Every row gives one point. To make a cloud, some directions were put in groups of two or more. Within a group, all points are equally far from the middle, so they leave a hole (a ring in 2 directions, a hollow ball in 3). The other directions are filled evenly. Then the cloud was stretched, turned, moved and blurred a little. How many holes are there, and how many directions does each take, smallest first?

Cloud:
[[ -5  29  30]
 [ 34   0  40]
 [ 36 -15 -20]
 [ -7 -33 -28]
 [-35 -36  23]
 [ -8  -3 -33]
 [ 12 -13 -33]
 [ 23  31   7]
 [ 44 -23  -3]
 [ 37 -39   2]
 [  5  -2 -33]
 [ 19 -54  11]
 [ 41 -26  28]
 [  4  26  35]
 [-14 -55   6]
 [ 20  30  21]
 [ -7  22 -20]
 [ 16  33   6]
 [ 24 -51   9]
 [ 15  25 -16]
 [ 36  16  -7]]
Holes: 1 (3)

Cloud (19 x 3):
[[  0  25  36]
 [-13 -31  37]
 [ 38  14  -1]
 [  6   8 -44]
 [-36  -2  -6]
 [ 13  51 -32]
 [ -2   7 -46]
 [ -8 -34  11]
 [ 46  -5   6]
 [ 47   2  13]
 [ -5 -36  15]
 [-24 -13  -9]
 [-36   8 -41]
 [-18 -27  17]
 [ 20  29  25]
 [ -8  -7  55]
 [ 42  10  11]
 [-25  -6  29]
 [-50  25 -10]]
Holes: 1 (2)

Cloud, 29 rows:
[[-16  32  29   1]
 [ 47   0  35  -7]
 [-39   2 -15 -13]
 [ 32  11  42   8]
 [ -7  16 -15  25]
 [-27   4  59  -7]
 [-19 -30   5  34]
 [ 30 -42 -30   1]
 [-36 -46   8  -8]
 [-37 -36  30   7]
 [ 15 -26 -37 -13]
 [ -9 -12  46 -44]
 [ 39 -42  -8  23]
 [-32  25   6  -4]
 [ 20 -24  37 -35]
 [ 38   3 -32  -7]
 [-21 -46 -12 -14]
 [-33  21  33 -31]
 [ 26   3 -26 -23]
 [ 46  22   8  -6]
 [-35 -40  34 -13]
 [-36  19   5 -22]
 [-36  -5 -16  15]
 [-31   0 -17 -23]
 [ 11  11   5 -42]
 [ 12 -31   0  40]
 [-23  15  13 -40]
 [-18 -52   3 -17]
 [ -9 -18 -31 -23]]
Holes: 2 (2, 2)

Cloud (29 x 4):
[[-19  55  13  21]
 [-11  20 -35 -13]
 [-26  -9  30 -10]
 [ -6 -11 -42  19]
 [-17  50  -2  54]
 [-28  11 -34 -10]
 [ -9   2   2  56]
 [ 10  27   7 -31]
 [-14 -36  16 -27]
 [ 41 -10  29 -23]
 [  7 -17 -40  13]
 [-24   7 -25 -25]
 [ 17  -8 -38  10]
 [-45  11  -2  -1]
 [  2 -32 -28  15]
 [ -8 -28 -19  28]
 [ -7  34  -1  61]
 [-17  16 -37 -11]
 [ 12  34 -30  16]
 [-24  -1 -21  48]
 [ 15  21   6  51]
 [  5  50 -17  20]
 [ 40 -36  -3 -26]
 [ 17 -51   0 -34]
 [ 47 -16  16 -13]
 [ 16  39 -15  36]
 [ -9 -41  14 -29]
 [ 12  25  28 -23]
 [ 11  32 -32  13]]
Holes: 2 (2, 2)

Cloud:
[[  1   7   3 -39  15  39]
 [-47  20  44 -46  12   6]
 [-11 -31  51 -26 -17  -3]
 [-25  19  20  -3  36  46]
 [-12 -32  25  -2  40  11]
 [-12  34 -23  -9  17   0]
 [-34 -27  14  -2  17  50]
 [ -8   2  36 -40  30 -22]
 [ -8  37  41  14  11 -25]
 [-13 -42 -24  -8 -38   5]
 [-60 -16  70  -5  -8   9]
 [  7 -14 -33  12   1 -19]
 [  4 -35 -32  -9 -23  -7]
 [-20 -40 -25   4 -11  16]
 [-15 -18 -30  -4  12 -29]
 [ 34  11  26  12  13 -11]
 [-50  23  23 -22  35  -4]
 [-42   1  64 -38 -13   5]
 [-37  -3  17 -27  39 -26]
 [-30 -29  37   7  30  32]
 [-25  15  40   7  46  26]
 [-16   6  32  -2  55  -8]
 [  1  -3 -13 -43  17   4]
 [-56 -12  11   2 -40 -38]
 [ 16 -31  31   7  -9  -7]
 [-20 -20  48 -36  -5  30]
 [ 22 -19  39  -1   9   9]
 [-37  -3  -6  -8 -24 -57]
 [-13  12 -16   3 -30  37]
 [-50 -32  61  -1  -6 -25]
 [-35   8  65 -17 -11  35]
 [  1  12 -10   5  -4 -55]
 [-44  17  -2 -11 -27 -42]
 [ -4  -5  19  38  -6  -9]
 [ -5 -20 -20  -6 -17 -53]
 [ 15  39  24   1 -16   3]
 [-19   5   3  27 -29  17]
 [ -5   5 -21   4  19  36]
 [-37 -41  37 -21   2  38]
 [-27   8  54  12  26 -33]
 [ -5   2  -3  27 -25  20]
 [-36  12  48   7 -36  10]
 [-17  32  23 -41  21  28]
 [-24  -7  47  -2  41 -31]
 [-13   9  47  14  39  28]
 [-22  29 -12 -41  -5  16]
 [-21  26  14  25 -18  -3]
 [-12  22 -22 -24 -13 -39]
 [ 21  -1 -20  22  -5 -11]]
Holes: 2 (2, 4)

Cloud (51 x 6):
[[ 19  46 -31 -17  15  -4]
 [ -6  -3  22   9  -8  51]
 [ 24  45 -19  33   0   8]
 [ 16  50 -23 -26  -9  20]
 [-10 -11  -6  -6 -20  18]
 [ 16  12   2  47  81 -25]
 [-34  43  43  25  61 -22]
 [  1  34 -37   2  32  52]
 [  0  16   4  15 -13  39]
 [ -2  29  33   3  16  62]
 [ -8  -6 -19  23 -12 -21]
 [  7   4  33 -34  38  12]
 [-24  27 -38  -7 -31  10]
 [-25 -30   4 -51 -19  -9]
 [  1  -7 -27 -17  34  20]
 [ 23 -36  34  31  15 -21]
 [ 41   2  12 -10   7  64]
 [  7  10  54  27  16  30]
 [-27 -33 -40  31  21  23]
 [-42  33 -22 -10  24   2]
 [ 25  12 -31  -2 -23 -41]
 [-13  -4 -13  -1  -8 -51]
 [ 11  19   9  13  11  17]
 [-45  11  13  35  21 -26]
 [ 37   6 -27 -37   3  22]
 [  7 -34 -55  11  22 -46]
 [-19  26  -8 -44  28 -21]
 [  5 -34 -39  20  18 -11]
 [-43 -27  18   7  31  16]
 [-10   7  13 -61   2 -20]
 [  7  22  19 -11  -9 -44]
 [-10  -1  11 -11  20  32]
 [ 20  33  19  11 -26  30]
 [  4  -3  14 -16  20  29]
 [-38   0  16  17  40  14]
 [  8  31  19 -31 -48  10]
 [ 12  24  12 -22 -70  14]
 [-35  27  -1 -20  26  16]
 [-22  25   8 -68 -10   5]
 [ 40  31 -15  19  44  13]
 [ -5  30  26 -38  25 -21]
 [  3   0 -38   2 -35  16]
 [  8  24 -32  52 -16   1]
 [ 26 -14 -19  -7 -42  32]
 [-18  16  -8  34  10 -17]
 [-37  -3   0  18   3  11]
 [ 19  11 -26 -31  57   1]
 [-12 -18   4  26   3 -26]
 [ 45  -6  18  53 -29  31]
 [ 14  -2  -6 -28 -55  -7]
 [ 38  -8 -35  15 -28  -7]]
Holes: 0

Cloud:
[[ -5 -14  33 -45 -23  17 -14  -3]
 [-50  34 -32  24   9 -34   0   8]
 [ 18  18 -32 -13  21  44  32 -32]
 [-35  -7  12  23  -6  -4 -32 -24]
 [-33  33 -12  22 -24 -45 -15  14]
 [ 13   1 -13 -20   8 -22  28  44]
 [ 41 -25 -27  27   5  42  -4 -26]
 [-11   9   6  24 -19  12  -4  44]
 [ 42   3 -47   2  -2  24 -13 -14]
 [-14   5  22   6  25 -11 -13 -62]
 [ 21  29   1  22  -8 -35 -43 -33]
 [-25  23 -17  -9  57  -7   8 -58]
 [-27   5   2  -5 -51  16   9 -14]
 [  9  34   8  27  -7  32   2 -47]
 [-10 -18 -15  -5  48  -7  50   8]
 [ -5  41  24 -24 -13 -28  22 -16]
 [-28  -1 -47  20  19   1   0  19]
 [ 27   8  30  -3 -13   8 -47   5]
 [-10   0   8  32 -25   7  -7  36]
 [ 22 -27 -34  -4  39  -6  35 -40]
 [-18   7 -13 -43  16  -7  45  37]
 [-24  17 -21 -21 -39 -42 -28   4]
 [ 21   1 -21 -47  23  12  -1 -15]
 [ -1  34  -5  43  20 -41 -15 -34]
 [-33 -24 -18  -6  23  -9 -19 -53]
 [  1 -12  16   7 -51 -27 -40  21]
 [ -5 -15 -47  18   4 -35  -8  36]
 [-28 -18 -27 -23  17 -54  15  14]
 [ -8 -18 -23 -24  50   4  -2 -47]
 [  0  28  -7  -1  24  48 -25  17]
 [ -1 -36 -66   5 -33 -32  18  -9]
 [-14   3 -42  21 -25 -43  37 -37]
 [ 31  14   3   5 -36 -25 -44 -35]
 [  6  -8 -20  26 -55 -14 -40 -33]
 [-39  -4 -18   5  39  17  26  32]
 [-14 -13   7  50 -29 -20  -8  13]
 [  1 -20  41 -10  10  -7 -22 -45]
 [-19 -18  25 -23 -35 -30  17  11]
 [ 30  16 -34   7  14 -47 -22 -25]
 [  1  17 -40  16 -24 -43  32 -45]
 [ 27  35 -53  19  16 -23   7  -3]
 [  0  21   9  -8 -14   5   6 -67]
 [  0  11 -30  36  12  12  33  32]
 [  0 -48  -8   0  39  33  -8 -12]
 [-14 -19  32  15 -11 -49  -9  28]
 [  8 -20  15 -43  18  38   2 -13]
 [ -4  38 -11  -4  25 -56  -8 -20]
 [ -9  40 -37  26  -3 -19  28 -59]
 [ 28   6   2  55 -12 -12 -32 -46]
 [-14 -56 -27 -22  -1 -29 -15 -44]
 [ 13  10 -48  45  10 -18   4 -65]
 [  5 -19 -36  11  48  25   2 -45]
 [ 13  -8  40 -30  22  18 -14 -11]
 [  8  18 -10  39  -4  18  41   9]
 [ 18  15   1  27   9  31  36 -25]
 [ -9  13 -12 -10   0   6  -4  61]
 [  6  -5 -46   9  29  -4  19 -69]
 [ 21  34 -37 -24   9  22 -19  -1]
 [-29 -11  23   0  17  14  -2  44]
 [-26   6  26 -27  11 -11 -26 -49]
 [-48 -10  22  18  -4 -19 -11  -2]
 [  2 -30 -13 -29   0 -20  15  49]
 [  9  56 -33  -5  40 -16   0   3]
 [ -3 -23  -9 -14 -61 -43 -27 -13]
 [-14   8 -50 -27 -13 -38  30  12]
 [ 18  46 -22 -13  45  -2  -3   9]
 [ -7  -5  17 -29 -16  47   4 -25]
 [-62  13   7  11   6 -29  -6  -2]
 [-31  17  22  23   1   5   7  38]
 [  3 -23 -63  21 -31 -28 -20  -3]
 [ 22  15 -33   6  34  -7 -32 -12]
 [ -2  33 -24  12  66  28   5 -17]
 [ -5  -2   4 -10 -68 -13  -3   9]
 [ 15  19 -23  -3  49 -29 -12 -11]
 [  3   9 -24 -20 -28   6  23  48]
 [ 12 -45   6 -11  44  31  -4 -21]
 [-28   9 -33 -16 -49 -40   9 -12]
 [ 39  37 -33  10  14  26   2  -1]
 [ 32 -15 -15  29  16  46  -6 -23]
 [  4  41 -53  40  -3 -37  13 -26]
 [ 28 -30   4 -37   4  30   0 -16]
 [ 20   0 -47  28 -11   2  37  26]
 [-15   6 -35  41 -27 -38  29 -34]
 [  7 -26  -3  12 -70  -4  -6   1]]
Holes: 3 (2, 2, 3)
